Each row is a point. Before rounding, the points of a table are all equally far from one centre. They may lie mostly on one side of it. Write the centre, to within rounding.
In the rows, 128 means zero.

Points (8 x 2):
117,177
122,178
117,177
111,173
147,171
105,166
102,157
107,169
Centre: 128,153

Points (10 x 4):
121,165,174,106
110,124,165,87
111,163,199,137
137,121,167,89
100,95,182,105
143,112,197,111
125,137,137,92
102,133,185,97
107,156,184,105
105,107,174,93
Centre: 120,124,158,143

Points (12 x 9):
91,107,162,148,64,154,128,151,145
103,115,126,129,45,125,117,182,128
117,109,106,141,46,147,134,137,158
118,114,99,81,56,172,105,132,119
102,116,147,146,76,109,74,139,136
75,136,119,171,98,158,175,145,119
90,138,118,106,51,132,159,157,139
59,153,93,134,82,149,105,117,102
77,150,150,130,66,148,101,150,145
70,138,125,124,64,101,164,123,102
80,96,102,116,66,128,140,143,125
76,115,115,129,60,183,141,139,122
Centre: 135,141,129,133,96,141,129,132,96

Points (18 x 14):
130,134,99,202,104,115,126,214,86,138,153,145,117,143
130,98,166,140,153,121,135,194,112,164,160,160,131,154
118,155,114,155,101,129,108,216,72,138,151,123,91,128
101,131,99,174,125,124,152,194,56,143,146,141,129,149
147,145,109,159,151,140,148,172,71,157,172,163,132,125
76,129,130,166,115,144,119,189,95,150,188,138,99,120
133,145,111,184,125,113,150,182,65,167,175,138,118,143
122,125,112,152,86,126,101,191,104,118,180,179,152,115
132,114,109,173,133,118,122,205,66,134,194,144,117,129
115,132,109,125,109,127,126,207,103,152,168,158,137,134
95,153,122,158,130,96,124,206,91,125,170,176,124,165
142,153,84,160,111,155,104,165,76,111,155,168,107,189
122,126,101,166,144,95,129,204,86,102,146,161,122,183
111,120,106,175,133,115,143,204,71,121,189,145,141,152
92,123,92,157,129,140,121,182,77,142,169,166,140,111
112,163,122,191,133,154,138,171,126,175,182,134,144,140
94,152,85,154,126,137,119,161,125,87,183,144,168,153
143,135,130,159,85,122,114,199,87,163,183,148,144,115
Centre: 126,135,142,165,128,128,97,150,98,121,145,127,136,149

Points (26 x 20):
77,117,122,155,92,146,188,105,145,79,97,137,135,110,156,97,64,122,170,81
96,120,121,143,98,135,150,108,145,75,112,150,123,161,167,76,49,148,152,121
97,123,107,148,79,126,164,110,118,65,116,138,137,120,183,95,98,162,126,100
125,119,103,161,106,163,178,97,161,86,98,109,104,96,176,103,98,169,125,62
107,148,99,117,89,163,166,97,130,100,133,128,114,97,194,133,72,165,164,100
104,92,130,150,103,144,171,118,156,85,116,144,142,120,160,77,85,156,121,57
60,109,115,139,76,115,176,114,153,83,139,128,134,115,163,94,72,144,118,101
68,109,123,126,100,130,181,124,145,79,91,147,154,112,179,116,68,145,173,122
108,134,119,117,80,104,177,75,150,78,127,130,135,91,140,89,68,140,152,140
93,158,117,149,95,124,179,137,139,82,131,129,129,141,175,112,41,159,153,106
68,160,119,144,98,115,169,96,158,135,113,183,161,123,136,105,83,144,146,69
87,105,121,115,72,128,177,110,142,96,126,157,114,119,188,87,78,162,166,67
94,134,127,141,104,134,160,113,156,96,132,164,145,106,173,148,64,161,149,51
71,128,116,156,52,120,169,72,152,121,107,132,122,123,181,107,98,171,139,92
110,110,138,136,91,114,179,105,147,83,110,134,149,126,161,72,79,160,130,60
114,138,136,140,60,126,124,121,159,85,107,140,138,89,140,104,62,140,172,91
90,117,99,100,93,131,137,101,190,64,133,148,134,128,188,131,79,151,163,107
100,118,84,140,53,137,173,81,153,88,98,137,120,124,160,125,64,162,144,84
91,149,126,125,82,90,175,127,160,72,153,147,143,153,207,126,79,127,137,107
70,150,128,126,87,126,186,119,162,82,88,121,123,105,172,122,63,156,129,85
104,121,133,154,112,148,180,97,174,83,111,133,134,132,153,131,35,124,161,64
78,119,104,165,85,129,141,112,147,92,135,158,123,160,150,118,55,153,151,70
92,107,142,128,76,83,159,100,123,72,99,149,97,132,140,131,57,121,129,67
69,109,115,113,120,141,159,96,149,71,118,115,148,99,173,128,83,142,160,87
85,116,129,124,81,157,158,127,137,68,107,110,143,137,163,115,104,159,129,102
94,140,115,91,123,108,152,92,160,69,136,141,143,148,132,97,75,149,120,101
Centre: 131,117,109,132,118,103,161,126,161,142,109,132,103,131,154,129,111,117,148,110
